Every row gives one point. The ring and each string are closed loops that go straight from each point to the next, and from the last back to the first. Before rounding, they use only three directions, however many columns there are. Count how often each string passes through the ring. Passing back the other way cancels.

Ring (8 x 3)
[[  8  33   6]
 [ -5  19 -17]
 [-27  -6 -19]
 [-43 -23   1]
 [-39 -32  26]
 [-21 -29  38]
 [  3  -7  42]
 [ 13  23  32]]
String (25 x 3)
[[-60 -24  36]
 [-61 -42  15]
 [-35 -39  -7]
 [-20 -25  -6]
 [-31 -31 -20]
 [-19 -24 -17]
 [-18  -6   6]
 [-21  -9   0]
 [-28 -26 -24]
 [-47 -29 -24]
 [-58 -22  -5]
 [-42 -10  14]
 [-30 -14  13]
 [-23 -22  10]
 [-27  -1  25]
 [-20 -16  19]
 [-14 -34  17]
 [-16 -55  31]
 [ -7 -39  21]
 [-10 -19  18]
 [-30  -6  42]
 [-28 -12  39]
 [-18  -7  21]
 [-13 -22  13]
 [-33  -8  29]]
Times through: 0
String (23 x 3)
[[ 13  -2  13]
 [ 29  34  35]
 [ 31  40  33]
 [ 21   9  12]
 [  2   9  19]
 [ 28   6  16]
 [ 31  15  35]
 [ 33   2  38]
 [ 11 -11  23]
 [-14   2  36]
 [-21  -2  56]
 [ -8 -46  55]
 [-11 -56  43]
 [-28 -42  49]
 [-36  -7  46]
 [-15  -9  20]
 [ -9 -27  20]
 [-11 -14  20]
 [-17  -3  29]
 [-15  -1  58]
 [ 11  -6  55]
 [-14  16  44]
 [ -7   2  20]]
Times through: 0

Ring (7 x 8)
[[-12  16   9 -16 -31  64   1  49]
 [-22  22  17 -13 -15  53  -9  13]
 [-19  13  12   7   4  15 -12 -43]
 [ 11  -1  -3  34  17 -22 -19 -57]
 [ 29 -15 -17  39   2 -25  -6 -31]
 [  6 -15 -13   6 -36  21  23  15]
 [ -6   1  -1 -13 -43  54  19  47]]
String (25 x 8)
[[ 21   5  -2  36  21 -17 -31 -37]
 [ 34   0  -7  54  37 -44 -40 -63]
 [ 27  -9 -11  51  27 -48 -24 -75]
 [ 42 -15 -18  60  28 -57 -25 -66]
 [  1 -13  -8  19 -11  -6  10 -40]
 [  2  -5  -4  13 -13   9   4 -16]
 [ 26  -4 -10  29   0  -4 -14  -3]
 [ 43 -20 -24  42  -4 -26  -4  -8]
 [ 35 -28 -27  36 -18 -22  14 -10]
 [ 37 -21 -23  35 -13 -16   4   0]
 [ 25 -10 -14  26 -10  -3  -3   0]
 [ 38 -22 -24  38 -10 -22   2  -7]
 [ 37 -29 -27  42 -10 -33   9 -25]
 [ 10 -21 -15  25 -15 -15  16 -37]
 [ -4  -5  -3  10 -16  12   8 -19]
 [  8   0  -3  16  -7   9  -6 -10]
 [ 34  -3 -11  45  21 -30 -28 -35]
 [ 43  -4 -12  65  45 -62 -44 -77]
 [  5  -3  -1  40  27 -38 -20 -93]
 [-10   1   4  16   2  -2  -5 -54]
 [-25   2   9  10   2  -1   1 -75]
 [-25   2   9   5  -5   9   4 -59]
 [ -4   3   2   9  -9  16  -2 -17]
 [  7   7   2  23  11  -2 -21 -32]
 [ 12   8   2  36  27 -21 -33 -57]]
Times through: 3

Ring (8 x 12)
[[ -1  25  -5 -14 -38  40   7  41 -35  10 -26 -67]
 [  8  14   8  -2 -20  24  -2  36 -26   3 -13 -33]
 [ 12  -7  17  11   6   0  -9  17  -2   9  14  22]
 [-13  25  15  12  27 -11 -38 -31  29   0  13  45]
 [-32  52   6   5  27  -6 -50 -54  38  -3   2  33]
 [-29  35  -3   0  11   3 -28 -37  28  15   5  18]
 [ -8  -6  -8  -5 -17  17  14  12  -3  38   9  -8]
 [ -2  -2  -9 -10 -32  29  21  34 -22  33  -4 -38]]
String (25 x 12)
[[  11  -24   -8   -9  -40   31   37   55  -33   42    2  -40]
 [   3   -4   -1   -4  -22   22   13   32  -18   26    0  -23]
 [  -2   12    0   -4  -18   22    1   22  -15   16   -6  -25]
 [  16  -17    1   -5  -34   28   26   57  -35   27   -2  -37]
 [   0   57   -2  -21  -53   57   -3   58  -58  -15  -57 -113]
 [  -7   57    3  -13  -30   40  -18   30  -34  -16  -42  -74]
 [  -7   34    4   -4  -12   21  -17   11  -11   -1  -16  -27]
 [   3    6    7    2   -7   12   -5   18   -8   12    2   -4]
 [  24  -39   15   13   -1    0   14   37   -9   27   27   28]
 [  28  -37   26   20   13  -11    1   29   -2   15   32   49]
 [ -11   43   15    6   14    3  -41  -16   11  -15   -7   10]
 [ -17   44    6   -1    3   12  -32  -14    7   -5  -12   -6]
 [  -3    3   11    9   11   -3  -15   -5   13   14   16   30]
 [  -3   -7   18   20   36  -23  -27  -29   37   15   36   77]
 [ -48   91   12    9   48  -14  -86  -90   58  -29   -8   47]
 [ -46   91    4   -1   24    4  -69  -66   37  -23  -21    8]
 [ -15   29    3    0    3    8  -22  -13   10    8   -1    4]
 [ -14   26    2    0    0   10  -18   -9    8   10   -1    1]
 [ -37   65   -3   -5    8   11  -42  -42   23   -3  -15   -5]
 [ -41   53   -9   -6    8    8  -34  -48   31   12   -5    6]
 [ -11  -18   -7    1   -1    2   11   -6   16   47   27   27]
 [   2  -19    1    3   -6    6   11   15    1   35   20   14]
 [ -11   21    0   -3   -8   15  -10    2    0   14   -4  -11]
 [ -17   27  -14  -15  -31   34    5   14  -15   24  -17  -50]
 [   4  -18  -15  -14  -45   36   39   51  -33   47   -2  -51]]
Times through: 1

Ring (7 x 14)
[[ 31 -19  15 -25  69 -18   8 -15   4  -9  22   4  26  62]
 [ 24  -6   5 -26  66   4  32   4  11 -16  12 -16  18  61]
 [  7   4  -8 -10  36  16  41  16  23 -12  -4 -33   6  35]
 [-14   5 -11  13  -9  -3  37   6  46   1   1 -24  -5   2]
 [-19  -6  -2  25 -29 -40  16 -22  56  13  21   5  -4 -11]
 [ -4 -23  11  23 -17 -59 -17 -40  38  21  22  25  10  -9]
 [ 22 -31  20   0  32 -48 -27 -37   7  13  17  24  27  24]]
String (31 x 14)
[[ -5 -20   3  32 -24 -35 -25 -21  23  27 -15   1  11 -30]
 [-11 -25  11  33 -35 -67 -24 -45  43  28  21  29   7 -24]
 [ -7 -25  19  18 -17 -86  -8 -60  58  16  62  50   6   9]
 [  3 -22  14  10   3 -58  -7 -40  37  12  35  28  12  13]
 [  7 -19  10   7  13 -37  -4 -25  25  10  16  11  14  14]
 [ 11 -24   8  15   8 -27 -26 -18   6  20 -15   0  20  -6]
 [ 22 -39  21  13  18 -52 -52 -41  -4  26  -1  25  31   1]
 [ 30 -39  30  -8  45 -68 -33 -54   8  11  41  45  32  42]
 [ 26 -28  23 -14  49 -51 -10 -40  15   1  41  31  26  50]
 [ 17 -20  12  -6  35 -31  -2 -22  16   3  18   9  20  33]
 [ 13 -17   6   5  22 -17  -8 -11   9   9  -7  -6  18  12]
 [ 36 -26  16 -15  64 -14 -19 -14 -15   3  -6  -1  34  41]
 [ 41 -21  19 -37  91 -16  10 -16  -4 -16  28   7  32  81]
 [ 35 -11  19 -50  98 -22  46 -18  22 -32  65  14  22 109]
 [ 19 -10   8 -19  53 -15  25 -10  21 -11  26  -1  16  55]
 [ 16 -11   4  -8  40  -6  12  -3  11  -2   0 -13  17  32]
 [ 21  -9  -1  -9  48  16   8  13  -5  -2 -27 -31  21  27]
 [ 15  -8  -2  -3  35   8  10   8   5   0 -19 -26  16  21]
 [  9  -6   1  -6  31  -7  24  -2  24  -5   8 -13  11  31]
 [  6   6  -3 -20  44   2  59   6  40 -21  28 -18   3  57]
 [ -1  15 -12 -18  38  21  73  22  43 -24  15 -37  -4  50]
 [ -6  13 -20   4  12  35  46  34  26  -6 -31 -55  -2   7]
 [ -4   1 -13  13   2  14  22  17  23   5 -28 -38   3  -5]
 [ -1  -6  -3   8   7  -9  16  -2  28   4  -3 -16   6   8]
 [  1  -9   0   7  10 -16  12  -8  28   5   3  -9   8  11]
 [ -8  -5  -7  21 -12  -7   9   1  29  13 -18 -21   3 -14]
 [-25   3 -13  30 -38 -17  26  -3  56  12  -2 -17 -10 -24]
 [-40   9  -9  26 -51 -48  57 -24  98   2  57  10 -24  -4]
 [-20  -2   1  14 -20 -49  37 -28  73   2  51  16  -9  12]
 [ -7  -9   5   7  -1 -42  23 -25  52   2  38  13   1  19]
 [ -2 -16   2  21 -10 -27 -10 -16  24  18  -8  -3  10 -13]]
Times through: 3
